Every row gives one point. Each copy is the shape, with its points in the same order, turned, moved and blurred by noise. Some copies are also mirrored. Which?

Shape:
[[ 0.78  0.32  0.65]
 [-0.69  0.50 -0.21]
 [-0.12  0.13 -0.37]
 [-0.43 -0.39 -0.31]
 [ 0.03  0.15  0.66]
 [ 0.49 -0.10  0.37]]
Copy 1, 6 rows:
[[ 0.48  0.43  0.77]
 [ 0.28 -0.30 -0.75]
 [-0.16  0.12 -0.39]
 [-0.55 -0.34 -0.31]
 [ 0.41 -0.24  0.41]
 [ 0.01  0.20  0.57]]
Copy 1 is: mirrored
Copy 2, 6 rows:
[[ 0.81  0.20  0.62]
 [-0.65  0.23 -0.24]
 [-0.09 -0.12 -0.30]
 [-0.46 -0.56 -0.20]
 [ 0.03  0.09  0.68]
 [ 0.50 -0.17  0.53]]
Copy 2 is: only turned

Shape:
[[ 0.39 -0.05 -0.19  0.23]
 [-0.22 -0.71 -0.76  0.28]
 [-0.27 -0.41  0.33 -0.25]
 [-0.53 -0.62  0.28  0.41]
 [ 0.39  0.05  0.60  0.31]
 [ 0.40  0.18  0.47  0.43]
 [-0.06 -0.04  0.22  0.38]
 [ 0.25  0.49  0.05  0.43]
 [-0.80 -0.36 -0.30 -0.67]
 [-0.17  0.62  0.38  0.47]]
Copy 1 (10 x 4):
[[ 0.28 -0.03 -0.31  0.24]
 [-0.27 -0.52 -0.99  0.12]
 [-0.46 -0.46  0.15 -0.34]
 [-0.73 -0.47 -0.08  0.36]
 [ 0.15 -0.08  0.50  0.40]
 [ 0.26  0.03  0.35  0.57]
 [-0.16 -0.08  0.03  0.32]
 [ 0.24  0.34 -0.06  0.36]
 [-0.81 -0.23 -0.47 -0.81]
 [-0.31  0.54  0.28  0.46]]
Copy 1 is: only turned
Copy 2, 10 rows:
[[ 0.15 -0.07 -0.05  0.42]
 [-0.51 -0.83 -0.43  0.31]
 [-0.31 -0.36  0.68 -0.02]
 [-0.65 -0.66  0.61  0.53]
 [ 0.25  0.16  0.63  0.55]
 [ 0.14  0.22  0.49  0.67]
 [-0.31 -0.06  0.40  0.61]
 [-0.11  0.41  0.07  0.59]
 [-0.94 -0.43  0.19 -0.51]
 [-0.39  0.65  0.47  0.70]]
Copy 2 is: only turned
Copy 3:
[[ 0.40  0.20 -0.01  0.46]
 [-0.48 -0.09 -0.51  0.80]
 [-0.15 -0.54  0.05 -0.26]
 [ 0.07 -0.78 -0.58  0.08]
 [ 0.90 -0.16  0.13  0.01]
 [ 0.96 -0.03 -0.08  0.02]
 [ 0.45 -0.18 -0.34 -0.01]
 [ 0.70  0.38 -0.37  0.01]
 [-0.89 -0.27 -0.14 -0.35]
 [ 0.70  0.15 -0.63 -0.50]]
Copy 3 is: mirrored
Copy 4 (10 x 4):
[[ 0.43  0.06 -0.19  0.15]
 [ 0.02 -0.63 -0.92  0.09]
 [-0.18 -0.35  0.13 -0.47]
 [-0.57 -0.59  0.01  0.08]
 [ 0.19  0.11  0.57  0.18]
 [ 0.23  0.23  0.45  0.33]
 [-0.11 -0.01  0.13  0.15]
 [ 0.17  0.53  0.03  0.29]
 [-0.43 -0.30 -0.60 -0.99]
 [-0.36  0.65  0.23  0.19]]
Copy 4 is: only turned

Shape:
[[ 0.38 -0.22 -0.02 -0.05  0.74  0.28]
 [-0.19 -0.31 -0.04 -0.23  0.38  0.02]
 [ 0.76 -0.49  0.47  0.77  0.05 -0.02]
 [ 0.66 -0.58  0.82  0.81 -0.01 -0.07]
 [-0.02 -0.46 -0.15 -0.74  0.18 -0.76]
 [-0.43  0.73 -0.14 -0.63  0.04 -0.01]
 [-0.36  0.08 -0.08 -0.27  0.43 -0.56]
 [ 0.12  0.56 -0.13 -0.47 -0.32  0.20]
 [-0.32 -0.45 -0.29 -0.08  0.16 -0.17]
 [ 0.01 -0.35 -0.77  0.41  0.39 -0.40]
 [ 0.02  0.83 -0.11 -0.74  0.22 -0.14]
 [-0.20 -0.26 -0.53  0.32  0.06 -0.34]]
Copy 1:
[[ 0.63 -0.59 -0.24  0.08  0.28  0.11]
 [ 0.07 -0.22  0.02  0.01  0.43  0.15]
 [ 1.00 -0.07  0.08  1.09  0.04  0.17]
 [ 1.06 -0.05  0.45  1.19  0.09  0.20]
 [ 0.08  0.41 -0.11 -0.07  1.17  0.08]
 [-0.17  0.34  0.01 -0.71 -0.03 -0.47]
 [-0.17  0.02  0.01 -0.02  0.65 -0.46]
 [ 0.30  0.56 -0.21 -0.44 -0.24 -0.10]
 [-0.26 -0.01 -0.13  0.23  0.48  0.24]
 [-0.16 -0.16 -0.72  0.68  0.48 -0.05]
 [ 0.28  0.35 -0.18 -0.78  0.13 -0.62]
 [-0.27  0.10 -0.41  0.60  0.32  0.00]]
Copy 1 is: mirrored
Copy 2 (12 x 6):
[[ 0.30 -0.01  0.00 -0.12  0.75  0.29]
 [-0.37 -0.15  0.10 -0.20  0.51  0.08]
 [ 0.76 -0.60 -0.02  0.59  0.04 -0.25]
 [ 0.76 -0.83  0.20  0.64  0.03 -0.29]
 [-0.45 -0.38  0.05 -0.88  0.51 -0.66]
 [-0.64  0.82  0.52 -0.48  0.08 -0.04]
 [-0.55  0.13  0.29 -0.24  0.60 -0.52]
 [-0.11  0.62  0.27 -0.51 -0.30  0.03]
 [-0.60 -0.20 -0.20 -0.11  0.38 -0.18]
 [-0.29  0.06 -0.73  0.14  0.61 -0.48]
 [-0.26  0.86  0.52 -0.64  0.22 -0.20]
 [-0.50 -0.05 -0.48  0.17  0.28 -0.45]]
Copy 2 is: only turned
Copy 3:
[[ 0.56 -0.06 -0.36 -0.31  0.43  0.16]
 [ 0.10 -0.10  0.08 -0.10  0.41  0.06]
 [ 0.61 -0.60 -0.42 -0.44 -0.75 -0.29]
 [ 0.49 -0.73 -0.18 -0.70 -0.82 -0.27]
 [ 0.54 -0.33  0.64  0.48  0.51 -0.34]
 [-0.07  0.83  0.60  0.07  0.29  0.13]
 [ 0.09  0.18  0.34  0.02  0.57 -0.43]
 [ 0.29  0.81  0.36  0.11 -0.16  0.34]
 [ 0.00 -0.27  0.06  0.31  0.34 -0.11]
 [ 0.02 -0.13 -0.58  0.48  0.41 -0.50]
 [ 0.33  1.11  0.47  0.03  0.37 -0.01]
 [-0.17 -0.15 -0.25  0.51  0.20 -0.44]]
Copy 3 is: mirrored

Shape (13 x 8):
[[ 0.14 -0.25  0.18 -0.11  0.71  0.46 -0.39  0.94]
 [ 0.38 -0.03 -0.34  0.33 -0.31 -0.05 -0.20 -0.51]
 [ 0.53 -0.39  0.17  0.18 -0.01 -0.40 -0.03 -0.42]
 [ 0.56 -0.01  0.11  0.50  0.32 -0.19  0.08 -0.61]
 [-0.13  0.28 -0.11 -0.38  0.40  0.72 -0.10  0.54]
 [ 0.05 -0.41 -0.51 -0.62 -0.33  0.28 -0.14  0.45]
 [ 0.79  0.13  0.44 -0.14 -0.57 -0.45 -0.01 -0.31]
 [ 0.82  0.40  0.23 -0.45 -0.55 -0.59 -0.13 -0.65]
 [-0.37 -0.34  0.54 -0.08  0.38  0.69  0.04  0.41]
 [ 0.14  0.12  0.43  0.07 -0.08 -0.74 -0.64 -0.43]
 [-0.17 -0.16 -0.12 -0.58  0.61  0.11  0.16  0.77]
 [-0.54 -0.32  0.05 -0.29  0.58  0.04  0.09  0.31]
 [ 0.29  0.27 -0.31  0.13 -0.73 -0.27  0.24  0.34]]
Copy 1, 13 rows:
[[-0.59 -0.06  0.12 -0.38  0.51  0.29 -0.55  0.71]
 [-0.12 -0.31 -0.58 -0.42 -0.59 -0.15  0.13 -0.55]
 [-0.09 -0.71  0.10 -0.43 -0.42 -0.20  0.13 -0.43]
 [-0.43 -0.27  0.22 -0.39 -0.66 -0.21  0.06 -0.63]
 [-0.45  0.54 -0.24 -0.42  0.52  0.40  0.00  0.32]
 [-0.11 -0.34 -0.76 -0.77  0.48  0.22  0.39  0.37]
 [ 0.70 -0.29  0.15 -0.69 -0.50 -0.23  0.32 -0.30]
 [ 0.75 -0.15 -0.03 -0.86 -0.27 -0.54  0.40 -0.76]
 [-0.45 -0.14  0.20 -0.01  0.37  0.91  0.01  0.31]
 [ 0.48 -0.46  0.04  0.05 -0.08 -0.42 -0.23 -0.58]
 [-0.58 -0.03  0.04 -0.37  0.86  0.05  0.31  0.56]
 [-0.63 -0.31  0.02  0.06  0.70  0.21  0.25  0.15]
 [ 0.27 -0.02 -0.54 -0.33 -0.47 -0.32  0.65  0.36]]
Copy 1 is: mirrored
Copy 2, 13 rows:
[[-0.04  0.26 -0.14  0.07  0.71  0.29  0.18  1.23]
 [ 0.68  0.16 -0.11 -0.05 -0.48 -0.11 -0.02 -0.11]
 [ 0.73  0.02  0.35 -0.37 -0.09 -0.30  0.35  0.10]
 [ 0.85  0.36  0.05 -0.09  0.10 -0.20  0.61 -0.18]
 [-0.38  0.59 -0.63 -0.20  0.23  0.53  0.18  0.73]
 [-0.09 -0.20 -0.47 -0.42 -0.43  0.13 -0.15  0.94]
 [ 0.72  0.59  0.53 -0.73 -0.58 -0.29  0.16  0.27]
 [ 0.83  0.68  0.25 -1.14 -0.58 -0.38  0.02 -0.03]
 [-0.36  0.02  0.16 -0.02  0.43  0.77  0.43  0.58]
 [ 0.53  0.38  0.55 -0.60  0.27 -0.41 -0.30 -0.12]
 [-0.54  0.11 -0.40 -0.34  0.44 -0.04  0.43  0.95]
 [-0.53 -0.18 -0.15 -0.30  0.47  0.04  0.41  0.38]
 [ 0.02  0.56 -0.03 -0.08 -0.90 -0.44 -0.01  0.45]]
Copy 2 is: only turned

Shape:
[[ 0.26  0.31 -0.22 -0.26  0.58 -0.52  0.37 -0.33  0.19]
 [ 0.08 -0.03  0.03 -0.01  0.81  0.90 -0.38  0.40  0.45]
 [ 0.19  0.01  0.37 -0.53 -0.59  0.31  0.52 -0.29 -0.25]
 [-0.76  0.57  0.07  0.51 -0.06  0.18 -0.01 -0.09  0.47]
 [ 0.42  0.08  0.24  0.40 -0.52  0.41  0.50  0.37 -0.37]
 [-0.01  0.48  1.24  0.07 -0.40 -0.14 -0.31  0.54  0.24]
 [-0.25 -0.26  0.28 -0.64 -0.14 -0.13  0.11  0.29  0.19]
 [-0.10  0.13  0.20  0.32 -0.66  0.03 -0.45  0.17 -0.17]
 [ 0.12  0.64  0.00  0.83 -0.72  0.56 -0.01  0.43  0.67]
 [-0.26  0.16 -0.34 -0.85  0.32  0.38  0.47  1.00  0.64]
 [ 0.24 -0.15 -0.51  0.15 -0.08 -0.05 -0.50 -0.50 -0.16]
 [ 0.12  0.17  0.64 -0.12  0.00 -0.29  0.38 -0.03 -0.51]
 [-0.21 -0.16  0.81  0.03  0.20 -0.74 -0.19  0.08  0.49]]
Copy 1 (13 x 9):
[[ 0.43  0.38 -0.29 -0.39  0.43 -0.44  0.23 -0.42  0.28]
 [ 0.05 -0.15 -0.32 -0.43  0.70  0.33 -0.66  0.70  0.62]
 [ 0.16 -0.50  0.05 -0.53 -0.78 -0.04  0.42 -0.21  0.20]
 [-0.33  0.48 -0.24  0.36 -0.44 -0.45 -0.51  0.29  0.67]
 [ 0.43 -0.63 -0.39  0.40 -0.50 -0.08  0.34  0.37  0.01]
 [ 0.46 -0.13  0.78  0.02 -0.58 -0.69 -0.39  0.85  0.26]
 [-0.22  0.15  0.64 -0.30 -0.06  0.07  0.34  0.19  0.21]
 [ 0.19  0.11  0.17  0.42 -0.76  0.11 -0.36  0.24 -0.25]
 [ 0.33  0.29 -0.55  0.62 -0.98 -0.11 -0.26  0.92  0.57]
 [-0.47  0.55 -0.32 -0.66  0.32  0.14  0.68  1.05  0.34]
 [ 0.44  0.42 -0.36  0.09 -0.18  0.45 -0.46 -0.50 -0.19]
 [ 0.22 -0.55  0.29 -0.22 -0.17 -0.56  0.22 -0.10 -0.08]
 [ 0.24  0.26  0.89  0.20  0.31 -0.46 -0.11  0.13  0.35]]
Copy 1 is: mirrored
Copy 2:
[[ 0.51  0.24  0.10 -0.23  0.08 -0.33  0.48 -0.34  0.44]
 [ 0.58 -0.42  0.51 -0.10  0.63  0.88 -0.12  0.59  0.33]
 [-0.45  0.53 -0.07 -0.77 -0.21  0.04 -0.35  0.15  0.31]
 [-0.02  0.38  0.73  0.40 -0.34  0.72  0.34 -0.02  0.13]
 [-0.51  0.78 -0.20  0.00  0.43  0.17 -0.27  0.57  0.22]
 [-0.17  0.75  1.17  0.09  0.01 -0.31 -0.61  0.70  0.51]
 [-0.08 -0.08  0.44 -0.47 -0.42 -0.27  0.20  0.48  0.23]
 [-0.27  0.57  0.32  0.39 -0.35  0.02 -0.71  0.44 -0.07]
 [-0.18  0.82  0.14  0.80 -0.16  1.00 -0.25  0.72  0.76]
 [ 0.46  0.08  0.28 -0.67 -0.20  0.54  0.76  1.09  0.50]
 [ 0.33 -0.20 -0.37  0.34 -0.20 -0.04 -0.47 -0.12 -0.07]
 [-0.28  0.49  0.41 -0.35  0.35 -0.50 -0.05  0.09  0.10]
 [ 0.06 -0.14  0.99  0.40 -0.09 -0.68  0.06  0.18  0.49]]
Copy 2 is: mirrored
Copy 3, 13 rows:
[[ 0.18  0.13 -0.34 -0.14  0.80 -0.40  0.52 -0.20  0.16]
 [-0.07  0.01 -0.61  0.04  0.88  0.83 -0.47  0.60  0.31]
 [ 0.38 -0.31  0.39 -0.67 -0.20  0.24  0.32  0.05  0.10]
 [-0.49  0.58 -0.36  0.34 -0.24  0.25  0.12  0.11  0.34]
 [ 0.64 -0.37  0.18  0.31 -0.32  0.34  0.26  0.55 -0.11]
 [ 0.04  0.55  0.92  0.28 -0.01  0.10 -0.43  0.68  0.64]
 [-0.29 -0.22  0.21 -0.61  0.22 -0.26 -0.17  0.46  0.18]
 [ 0.20  0.23  0.07  0.21 -0.48  0.08 -0.46  0.25 -0.08]
 [ 0.42  0.42 -0.51  0.50 -0.67  0.44 -0.10  0.75  0.70]
 [-0.42 -0.01 -0.65 -0.73  0.60  0.05  0.26  1.31  0.19]
 [ 0.50  0.03 -0.55 -0.02  0.09 -0.09 -0.55 -0.43 -0.13]
 [ 0.21 -0.11  0.68  0.05  0.25  0.04  0.28  0.09 -0.11]
 [-0.43  0.07  0.47  0.27  0.48 -0.54 -0.40  0.05  0.67]]
Copy 3 is: only turned
Copy 4:
[[ 0.19  0.31 -0.08 -0.26  0.77 -0.38  0.16 -0.44 -0.06]
 [ 0.21  0.10 -0.20  0.05  0.91  0.88 -0.67  0.23  0.42]
 [-0.50  0.02 -0.48 -0.09 -0.22  0.09  0.85 -0.13  0.01]
 [-0.17  0.75  0.84 -0.19  0.00  0.23 -0.41 -0.09  0.04]
 [ 0.19  0.04  0.04  0.49 -0.20  0.41  0.70  0.45 -0.23]
 [-0.68  0.08  0.29  0.77 -0.07 -0.53 -0.20  0.69  0.43]
 [-0.45 -0.21 -0.11 -0.45  0.13 -0.21  0.12  0.41  0.37]
 [ 0.07 -0.04  0.02  0.32 -0.67 -0.12 -0.25  0.14 -0.25]
 [ 0.50  0.71  0.57  0.69 -0.57  0.30 -0.04  0.23  0.44]
 [ 0.18  0.63 -0.17 -0.82  0.73  0.19  0.13  0.88  0.96]
 [ 0.37 -0.10 -0.29 -0.10 -0.13  0.22 -0.34 -0.60 -0.34]
 [-0.49 -0.11 -0.05  0.17  0.40 -0.34  0.48  0.13 -0.59]
 [-0.35 -0.39  0.53  0.02  0.40 -0.70 -0.22 -0.08  0.38]]
Copy 4 is: mirrored

Shape, 14 rows:
[[ 0.57  0.62 -0.33 -0.25 -0.36 -0.85  0.39  0.22 -0.53  0.66  0.42]
 [ 0.68  0.34  0.56  0.65  0.45 -0.08  0.23  0.53 -0.27 -0.29 -0.84]
 [ 0.10  0.60 -0.09  0.31 -0.38 -0.23 -0.51  0.18 -0.57 -0.49  0.36]
 [ 0.03  0.06  0.28 -0.39  0.71 -0.81 -0.44  0.12  0.30  0.03 -0.08]
 [ 0.23 -0.13 -0.65 -0.39  0.76  0.01 -0.37 -0.08  0.40 -0.05  0.27]
 [ 0.14  0.32  0.14  0.55 -0.34 -0.11  0.52 -0.20 -0.46 -0.44  0.39]
 [ 0.17  0.04  0.14  0.19 -0.29 -0.67  0.29 -0.37  0.18 -0.27 -0.78]
 [ 0.11 -0.07 -0.47  0.31  0.82 -0.41  0.03 -0.18  0.63  0.20 -0.38]
 [ 0.03 -0.12 -0.39  0.26 -0.21 -0.72 -0.11 -0.55 -0.09  0.38 -0.20]
 [ 1.01 -0.18  0.29  0.23  0.07 -0.13  0.04  0.16  0.31  0.25  0.36]
 [-0.06 -0.69  0.10 -0.52  0.44  0.33  0.00 -0.33  0.18 -0.63 -0.64]
 [-0.37 -0.19  0.34 -0.51 -0.26  0.25  0.11  0.27  0.58  0.07 -0.49]
 [-0.18 -0.62  0.30  0.47  0.18 -0.47 -0.17  0.03 -0.30 -0.47 -0.34]
 [ 0.52 -0.24  0.45 -0.63  0.81  0.29 -0.14 -0.65 -0.21  0.50  0.23]]
Copy 1 (14 x 11):
[[ 0.74  0.17 -0.36 -0.37 -1.28 -0.17  0.34 -0.17 -0.13  0.76 -0.35]
 [ 0.51  0.25 -0.65  0.39  0.50 -0.02  0.57 -0.34  0.56 -0.05 -1.05]
 [ 0.49  0.28 -0.23  0.56 -0.46 -0.45  0.16  0.99  0.39  0.51 -0.26]
 [ 0.30  0.54 -0.49  0.27 -0.23 -0.18 -0.51 -0.53  0.61  0.14  0.29]
 [ 0.29  0.25 -0.58  0.54 -0.04  0.14  0.07 -0.25  0.11  0.45  1.05]
 [-0.05 -0.16 -0.21  0.24 -0.54 -0.39  0.84  0.63  0.44  0.03 -0.39]
 [-0.54  0.13 -0.36 -0.02 -0.02 -0.31  0.24 -0.26  0.84  0.69 -0.50]
 [-0.20  0.37 -0.66  0.83  0.00 -0.14  0.26 -0.84  0.23  0.46  0.37]
 [-0.31  0.22 -0.24  0.13 -0.34 -0.84  0.42 -0.35  0.15  0.85  0.16]
 [ 0.73 -0.52 -0.29  0.34 -0.30 -0.08  0.50 -0.42  0.60  0.35  0.14]
 [-0.41  0.20 -0.56 -0.08  0.93  0.09  0.09 -0.06  0.54  0.10  0.61]
 [-0.35 -0.18  0.26 -0.04  0.36  0.46 -0.39 -0.16  0.29  0.28  0.04]
 [-0.16 -0.04 -0.58  0.32  0.37 -0.90 -0.10  0.10  0.46 -0.07 -0.14]
 [ 0.77  0.36  0.08 -0.38  0.13 -0.17  0.55 -0.48  0.52 -0.13  1.01]]
Copy 1 is: mirrored
Copy 2 (14 x 11):
[[ 0.38  0.48  0.00 -1.02  0.63 -0.40  0.20  0.28 -0.81 -0.01 -1.16]
 [ 0.44  0.60  0.35  1.00 -0.22 -0.47  0.77 -0.28 -0.20  0.18 -0.85]
 [ 0.42  0.45 -0.17 -0.16 -0.12 -0.15 -0.05  0.15 -0.44 -0.97 -0.27]
 [-0.29  0.59 -0.44  0.27  0.35 -0.35 -0.43  0.15  0.32  0.25 -0.80]
 [-0.32 -0.34 -0.40 -0.06  0.37  0.32 -0.06  0.42  0.61  0.03 -0.78]
 [ 0.15  0.20  0.13 -0.17  0.21 -0.59  0.77 -0.08 -0.47 -0.50  0.15]
 [ 0.35  0.68  0.28 -0.28  0.00 -0.61  0.37 -0.52  0.44  0.25 -0.32]
 [-0.33  0.13 -0.61 -0.06 -0.07 -0.08  0.47 -0.27  0.59  0.50 -0.95]
 [ 0.27  0.18 -0.52 -0.78  0.12 -0.30  0.04 -0.67  0.22  0.24 -0.42]
 [ 0.78  0.00 -0.17  0.20  0.36 -0.23  0.37  0.54 -0.15  0.63 -0.35]
 [-0.34 -0.43  0.69  0.50  0.12 -0.20 -0.11 -0.28  0.84  0.19 -0.26]
 [-0.29  0.28  0.81 -0.10 -0.22  0.06 -0.31  0.13  0.18  0.71 -0.10]
 [ 0.06 -0.04 -0.13  0.33 -0.40 -0.81 -0.05 -0.44  0.22 -0.07 -0.21]
 [-0.10 -0.34 -0.07  0.46  1.30  0.15 -0.29 -0.16 -0.13  0.42 -0.38]]
Copy 2 is: only turned
Copy 3 (14 x 11):
[[ 0.36  0.75 -0.57 -0.05 -0.32 -0.52  0.03 -0.01 -0.57  0.80  0.38]
 [-0.05  0.10 -0.11  1.19  0.63 -0.45 -0.50 -0.02 -0.43 -0.45 -0.09]
 [-0.42  0.57  0.10 -0.09  0.23 -0.64  0.44 -0.46 -0.15  0.00 -0.01]
 [-0.41 -0.56 -0.51 -0.30  0.14  0.01 -0.58 -0.04 -0.32 -0.37  0.50]
 [ 0.12 -0.66 -0.62 -0.43  0.05  0.45  0.56  0.02 -0.15 -0.35  0.10]
 [-0.21  0.81  0.49  0.26 -0.06 -0.50  0.46  0.39 -0.24 -0.30  0.15]
 [ 0.06 -0.07  0.25  0.07 -0.40 -0.75 -0.57  0.27 -0.53 -0.37 -0.28]
 [ 0.06 -0.62 -0.64  0.16 -0.57  0.12 -0.11  0.21 -0.04 -0.67  0.20]
 [-0.05 -0.09  0.14 -0.09 -1.03 -0.40  0.03 -0.28 -0.33 -0.02  0.02]
 [ 0.79  0.05  0.07  0.12  0.21 -0.10  0.03 -0.12 -0.01 -0.10  0.56]
 [-0.17 -1.00  0.45 -0.07  0.26  0.33  0.12  0.84 -0.48 -0.41 -0.36]
 [-0.18 -0.63  0.34 -0.21  0.29  0.03 -0.52  0.74  0.31  0.31 -0.27]
 [-0.56 -0.57  0.49  0.40 -0.12 -0.45  0.11  0.06 -0.50 -0.48  0.37]
 [ 0.11 -0.24  0.15 -0.14  0.04  1.18  0.07  0.05 -0.77  0.06  0.55]]
Copy 3 is: mirrored
